Every row gives one point. Two turns around zero, p and q, are shown by what they do to some points. Write where each new point lands after one turn and then the other. Backwards means that the second turn is done in reverse. Each puzzle has new turns, and all numbers are rounded.
(in the rows, 128 means zero)

Turn p:
[201  78 129] => [182  80  76]
[115 150 142] => [123 155 137]
[ 80 146 103] => [ 82 133 161]
[140 187 129] => [103 174  99]
[106 114 135] => [132 123 154]
[126  93 129] => [146 101 141]
Turn q:
[126 152  95] => [144 166 127]
[ 62  97 120] => [ 94 135 193]
[161 159 148] => [164 112  97]
[162 105 148] => [111 100  96]
Where do these land?
p, then q backwards: [159  85 148] => [143 170 163]
q, then p: [184 138 116] => [ 83 100 104]
q, then p backwards: [ 84 145 143] => [ 94  99 150]
p, then q: [ 85 144 105] => [137 105 173]

Turn p:
[102 131 133 122 167  97] => [147 113 125 144 175 115]
[103  82 109 152 117 103] => [108 130 105 136 160 177]
[ 92 109 133 166  78 102] => [ 75 101  93 113 142 162]
[124 104  92 185 129 162] => [ 77 174 152 130 140 157]
[192 167 169 114 151 152] => [147 134 147 158  72  66]
[155 168 120  84 138 115] => [176 136 115 112 114  88]
[112 168 159 116 123 126] => [129  91 132 112 125  92]
[143  95 108  85 122 168] => [166 145 156 118  97 168]
Turn q:
[145  74 128 143 110 122] => [164  97 153 122 101 141]
[115  82 111 112 132 122] => [150  82 137 129 141 122]
[129 153  91 122 122 163] => [122 136  99 143 154 166]
[163 157 114 124 122 117] => [143 158  99 145 115 129]
[121 217 130 162 116 155] => [ 64 192 105 144 124 161]
[104  88 133  77 101 123] => [138  70 106  91 133 113]
[107  97 119 121 130  92] => [134  87 136 141 121  99]
[139 157 198 163 190 130] => [108 202 187 109 135  94]
Where do these land?
q, then p: [153 119 147 157 153  79] => [101 104  79 138 107 102]
p, then q: [156  98 109 113 111 144] => [120 146 103 113 122 167]
q, then p: [146 130 138  45 123 133] => [193 177 104 123 140 130]
p, then q: [ 88 137 156  84 113 120] => [185 100 140 105 134 124]
q, then p: [ 88 122 150 171 186 140] => [116  63 147 164 152  98]
p, then q: [104 113  89 105 117 119] => [151 147 110 117 168 138]
p, then q backwards: [124 117 105 162 106 137] => [114 161 141 141 117 154]
q, then p: [132  92 117 153 128 142] => [117 119 148 153  97 136]
q, then p backwards: [160 225 141 161 114 137] => [195 104  71 185 109 131]

Turn p:
[136  95  82 135 104 108 109 122 150] => [139 105  72 118 118 125  95 133 129]
[152 137 140  93 106 108 126 141 175] => [136 139 123  80  78 131 129 122 144]
[ 78 147 150  90 155 144 153 136  92] => [ 82 164 159 118 174 126 162 123 120]
[ 97 126 140 150 155 183 153 110 118] => [124  95 161 145 179 122 158 109 126]
[105  97 145 159 135 136 126 116 104] => [116 104 148 151 154 109 109 135 106]
[134 110 154 120 144 150 140 111  93] => [119 128 157 141 144 137 132 108  87]
[120  96 140 170 153 141 115 148 122] => [148 106 157 140 161 125  97 149 124]
[174 106  78 149 127 110 113 147 142] => [180 122  82 130 118 148  99 147 126]
[150 175 130 108  86  84 155 139 150] => [127 157 107 110  63 116 167 149 141]
[104 171 142 118 163 126 123  92 120] => [112 161 145 153 142 105 145  89 151]
[158 147 107 117  80 119  94 148 141] => [123 128  97 124  78 165 115 143 154]
Turn q:
[137 176 136 126 144 141 124 110 135] => [134 160 100 116 126 148 122 102 140]
[133 153 100 142  99  74 112 130 153] => [128 110 117 176 154 118 115 109 175]
[124 100 134 109 149 114 174  93 101] => [ 99 114 152  90 134 106 147  95  99]
[127 125 138  94 131 123 108 122 131] => [110 132 137 139 109 140 106 118 118]
[132 155 139 147 159 109 106 151 131] => [122 167 111 157 154 139 133 134 127]
[141 134 148 120 111 183 125 177  89] => [147 164 118 116  75 105 133 178 118]
[131  92 132 119 117 121 146 116 165] => [119  99 168 111 139 141 117 131 142]
[ 90 170  89 145 139 113  95 141  97] => [125 123  57 173 134 121 141 123 114]
[141 106 141 114 129 179 187 156 165] => [119 131 151  54 124 134 121 179 150]
[165  66 102 128 139 107 117 106 131] => [144 101 174 132 163 108  94 118  96]
[ 86 132 151 165  91 145 116 106 109] => [161 107 121 142  95 149 183 121 130]
Where do these land?
p, then q: [114  96 116 144 137 158 131 120 126] => [127 127 144 123 147 130 125 131  83]
q, then p: [145 127 156 150 129 120  96  98 119] => [143 118 149 166 107 130 147 109 116]
p, then q: [103 147 136  77 122 132 104 138 117] => [107 118  93 118 102 170 135 122 135]
q, then p: [165 108 106 100 146 152 133 122 120] => [102 167 127 134 114 148  94 119 126]
q, then p backwards: [111 129 115 133 145 106 133 150 183] => [ 90 128 105 135 125 158 102 157 109]
p, then q: [105 111 119 146 134  45 133 132 107] => [109 143  90 198 150  97 127 131 140]
p, then q: [115 182 114 152 128 135 133 225 155] => [ 99 166 133  95 141 148  93 204 183]
p, then q: [163 116 137 139  72 140 137 100 136] => [155  81 158 127 101  96 142 137 125]
q, then p: [114 145 103 106 131 142 140  92 106] => [103 126  83 131 129 127 120 104 107]
p, then q backwards: [145 117 179 134 137 150 139 103 112] => [133  83 151 119 125 107 114  98 109]

Turn p:
[160 119 140 108  96 116 160 122 161  95 133] => [ 96 130 133 132 109 175 105 124 142  86 127]
[148 163 107 144 165 141 125 106 122 107 146] => [133 144 100 152 153 145 138  92  98 143 124]
[107 152 149 113 104  97  89 128 155 145 120] => [100 151 166 128 145 117 140 158 144 134 164]
[160 105 152 143 116 141 123 139 102 124 120] => [171 125 119 117 129 144 103 135 151 121 126]
[143  91 142 146 153 147 152 109  93  99 137] => [166  98 107 120 139 134  96  95 114 104 111]
[147 102 106 152 144 135  97  98 119 151 143] => [163  96 119 133 156 139 169 120 132 134 133]
[107 151 136 147 106  99 119 103 160 160 137] => [115 133 169 168 129 114 156 135 135 121 160]
[120 138 106 106  93 149 154 137 129  92 119] => [ 88 136 116 123 103 133 105 105 155 134 102]
[101 127 116 128 138 107  89 155 133 141 117] => [120 140 120 107 140  94 156 157 131 137 144]
[128 102 108 135 128 116 155 131 113 147  93] => [151 123 135 103  89 116 148 118 131 114 113]
[130 138 132 139 142 152 111 153 145 117 143] => [124 139 101 147 151 127 121 152 125 135 114]
[ 96 126 154  95 141 159 134 141 112 155  93] => [135 129 165  97 123 101 106 148 114 158  93]
[118 150 117 108 137 104 156 141 119 132 163] => [103 120 115 137  97 126 120 125  93 142 154]
Turn q:
[ 99 138  96 113  95 123 156 165 131 148 148] => [154 153 155 116 143 130 166 133 137  80 136]
[123 144 150 109 152 127 128  96 149 107 144] => [124 103 147 113 119 121  89 154 130 139 114]
[158 133 122 166 102 138 117 121 136 117 126] => [131 135 125 159 102 153 139 112 132 145 106]
[131 113 107  97 156 141 151 134  90 109 149] => [120 130 124 138 149 106 103 135  87  84 126]
[106 142 158 166 103 141 100 146 134 122 154] => [146 121 159 155 106 114 166 140 130 164 135]
[139 153 135 135 160 119 167 123  93 105 138] => [133 149 141 127 158 117  95 129  86 138 100]
[126 124 156 107 123 118 101  97  90 145 148] => [146 117 106 114 103  72 115 121 125 136 128]
[102 112 121 138 129 150 140 112 149 116 115] => [123 110 153 139 130 149 112 114 137 124 152]
[116  94 130 143 130 143 107 115 152 165 152] => [160  96 109 152 122 129 131 138 159 128 157]
[134 102 104 133 142 105 133 121 158 104  89] => [ 86 111 122 128 154 161 119 107 152 124 118]
[113 150 105 113 125 128 124 145 134 154 113] => [124 161 129 111 130 132 138 140 149 114 148]
[158 126 131 146  95 126 145 149 154 125  88] => [118 135 122 116 121 184 160 105 124 140 117]
[159 137 148  97 152 105  94 141  93 148 100] => [ 99 149  71  96 126  96 131 139 115 148 127]
Where do these land?
p, then q: [130 117 140 146 120 142 118 158 153 125  97] => [ 94 145 140 114 136 155 147 145 128 138 117]
p, then q: [100 143 116  97 111 154 119 131 124 119 116] => [130 127 128  95 134 122 129 131 162 137 159]
p, then q: [149 103 140 144 102 150 116 133 118 165 114] => [127 112 101 121 119 176 152 143 117 134 121]
q, then p: [122  98 138 138 127 150 163 135 113 117 116] => [156  98 121 128 147 131 112 100 118 138 131]
q, then p: [121 158 142 126 104 136 157 151 111 118 119] => [138 138 150 125 117 138  88 114 115 153 138]
p, then q backwards: [115 111 125  70 128 104 124 148 137 115 120] => [125 142 144  74 140 124 123 137 143 113  95]
q, then p: [132 225 121 106 178 142 120 136 119 115 146] => [122 200 122 118 123  96 107 182 132 176 165]
q, then p: [126 106 122 130 118 109 123 113 109 132 101] => [112 113 145 130 139 130 152 101 120 123 131]
q, then p: [139 121 109 129 123 130 142 140 158 144 127] => [121 131 110 137 133 139 120 128 127 128  91]
p, then q: [146 130 115 130 168 122 121 152 132 111 207] => [133 156 118 198 158 105 127 119 127  86 144]
p, then q: [150 104 131 146 110 110 116  73 129 115 130] => [130  81 138 148 120 147  86 138 111 132 116]
q, then p: [120 123 156 138 148 114 127 113 158 150 142] => [137 112 122 118 126 149 150 170 122 123 118]
q, then p: [137 110 112 141 133 100 130  62 108 120 116] => [127 131 156 116 174 132 181 111 145 116 135]
q, then p backwards: [105 143 123 150 121 129 116 147 122 146 139] => [125 147 128 153 120 118 106 127 131 151 116]

Turn p:
[100 135 110  58 119 131 163 133 105 113 118 193 105 115] => [ 74 160 170 142 131  88 109 123 125 129 157 114  65 141]
[ 92  74 188 137 172  99 113 159  78 118 128 135 141 116] => [150  86 154 132  94  96  96 100  87 117 182 158 168 154]
[114 138 110 175 141 116 117 153 136 104 112 123 161 148] => [162 123 121 155  84 127 128 131 126 112 113 109 149  95]
[150 150 149 101 115 142  95 151 140 225 118 115 136 113] => [144 138  68 115 208 118 103  77 143 131 128 123 136 135]
[177  97  84 102 161 103 140 140 165  81 126 100 177 162] => [175 170 128 133 100 182 123 189 139 137 181 107 132  98]
[102 151  95 101  90 108 124 106 129  89 167 134 127 143] => [137 151 152 143 114 119 127 175 140 123  92 130  81 161]
[136  83 107 100  91 157 131 135 163 135 157 134  79  83] => [ 78 138 106 106 158 174 121 139  80 110 127 139  82 152]
[ 90 131 121 130 147 135 174 127 159 141 124 123 115 112] => [105 122 151 138 132 156 147 101 139  89 135 100 123 136]
[140 147 158 187 125  91 136 130 144 184 113 127 104 123] => [139  85 127 115 180 113 147 109 131  90 105 134 162  88]
[129 104 116 164 117  84 103 130 177 120 104 118 164 129] => [165 151 126 132 126 146 115 157 100  91 107 112 176 101]
[118  99 118 134  90 121 119 102  96 145 132 125 166 163] => [129 123 106 146 131  95 121 177 130 140 122 111 163 163]
[131 161 155  96 136 174 155 130 176 101 137 166 115 113] => [102 182 136  97 113 131 171  88 135 114 139 137  84 125]
[136 112 133 147 136 172 108 114  88 147 188 141 131  71] => [117 106 103 159 143 135 162 101  78 170 126 171 120 169]
[157 165 143 138 136 153 149 108 135 145  96  91 105  81] => [115 116 142  92 160 162 151  80 137 163 105 111 135 106]
[124 143 116 150 150 136  93  79  76  94 123 116  94 194] => [107  99 139 143  79 115 114 162 188 168  97 176 149 120]
[151 158 146 128 121 125 128 152  81 106 106 105 125 182] => [151  97 119  98  96  90 111 140 170 162 132 119 121 104]
Turn q:
[150 153  93 108 173 128  95 147 152 153  97 102 100 112] => [126 101 102 102 147  92 102 145 168 126 149 134  71 137]
[ 65 149 168 154 130 137 153 145 128 123 160 161 134 122] => [149 144 190 173 122 157 159 121 135 128 141 160 142 138]
[157 150 146 102 160 103 125  71 152 149  64 103 100 126] => [ 87  98  93 134  98  79  94 182 165 108 103 140 122 128]
[109 116 101 115 154 152 181 132 108 109 142 164 164 146] => [123 144 137 141 162 173 107 108 119  91 167 133 170 124]
[102  70 164 143 113 187 168 161 110 141 168 185 128 148] => [114 158 182  98 127 182 161  87 121 150 158 152 195 151]
[ 98  92 184 131 115 152 139 169  80  85 152 130 160 112] => [169 120 165 116 141 172 165  78 118 122  90 154 174 113]
[161 143 135 137 107 119 119 115 119 116 149 143 123 101] => [150 116 129 133 123 115 135 138 101 132 112 101 135 161]
[156 148  91 135 158 108 118 113 100 153 130  84 104 183] => [113 147  64 148 133 121  72 113 153 164 122 123 102 137]
[109 135 142  88 113 107 104  92 162 189 123 102 160  93] => [ 73  90 126 149 141  84 162 156  95 131 118 159  97 108]
[107 117 109 171 105 167 120 111 113 116 119 118 131 103] => [139 115 165 126 144 139 124 139 130 166 126  90 143  95]
[174 127 108 161 143 100 144 139 165 127 115  93 136 143] => [149 178  95 107 135  97  97 162 123 130 123 135 114 116]
[141 122  89 118 168  93  79  97 173 119 101 112 109 183] => [ 92 164  75 131 119  78 114 125 178 103 134  91  90 108]
[ 90 108 147 109  69 149 170 152 118  91 174 133 108  98] => [134 129 187 112 120 207 158 120  89 118  99 124 124 141]
[172 187 128  92 135 133  78  94 174 147 101 104 140 145] => [109  99  50 143 132  88 158 183 154 125 135 118 100 133]
[128  96 128 146 129 112 131 145  93 108 162 168 126 103] => [153 136 167 121 131 125 121  79 101 119 124 113 150 153]
[130 134 115 140  77 102 124 163 101 122  92 144 127 130] => [166 111 122 116  76 137 118 111  97 137 145 119 120 103]
Where do these land?
p, then q: [132  84 103  97 126 158 153 118 172 147 145  72 152 130] => [125 149  94 120 185 190 140 139 163 152 151 125 117 124]
p, then q backwards: [154 184 121 131 149 132 109  90  95 114 114 157 122 171] => [ 96 126 170 176 152 129  98 117 143 156 100  92 123 147]
q, then p: [100 137 134 168 175 135 123 111 115 132  78 163 104  89] => [179 149 116  88 137 128 131 139  90  83 132 164 165 137]
p, then q: [147 104 115 138  88 160 133 119 157 157 177 121 111 131] => [126 139 132 112 143 176  85 110 156 108 172 122 119 118]
q, then p: [107 106 108  97  67 118 116 141 168 143 128 107 111 121] => [ 82  90 153 105 137 122 106 106 128 130 126 115  84 162]
q, then p: [ 61 152 125 157 164 115 148 135  99 124 103 149 119 159] => [135 151 104 114 131 130 179 120  91 111  75 171 149 125]
q, then p: [126 111 125 152 183  96 150 173  98 138  91 166 100 148] => [151 194 121 118 145 105 138 164 123 128  87 186 128 140]
p, then q backwards: [ 87 145 149 108 186 128 137 144 120 120 132 184 127 128] => [ 75 123 130 132 160  81 113 145 132 151 129 177 126 140]
q, then p: [150 117 147 125  92 145 121 140 193 128 115  90 153 138] => [121 124 148 136 147 127 117 101 122 128 158  79  64 114]
q, then p: [152 136 127 120 105 128 112 156 168 158 157 110 143 109] => [109  93 145 141 147 112 119 130 152 128 168 128  89 114]
p, then q backwards: [144 116 137 109  73 141 127 128 116 177 136  95 172 113] => [204 137 103 136 132 156 107 121 116 122 170 122 137 124]
p, then q: [151 107 116  99  74 174 142 154 133 106 129 116 135 111] => [104 100 106 127 130 177 101 108 137 156 131 131  77 132]
q, then p: [145 124 156 135 159  94  65  63  68  86 128 172 133 157] => [167 137 151 133 123 161 142 195 131 126  79  81 212 118]
q, then p: [124 115 137 145  91 113 193 140 163 123 145 121 143 109] => [135 115 124 114 111  70 127  85 123 166 137 124  94 118]
p, then q backwards: [136 116  90 143  95 142 105 153 145 114 163  86 164 109] => [168 174 122 123  77 119 143 136 112  94 152 103 126 139]
p, then q backwards: [ 99 149 174 145 180 117 140 145  86 113 118 118  72 128] => [ 80 107 148 109 146 123 106 156  85 155  83 154 103  92]
q, then p: [160 173 111 107 170  80 102  66  78  97 119 149 116 126] => [155 112 120 137  87 168  95 198 120 121  84 132 184  98]
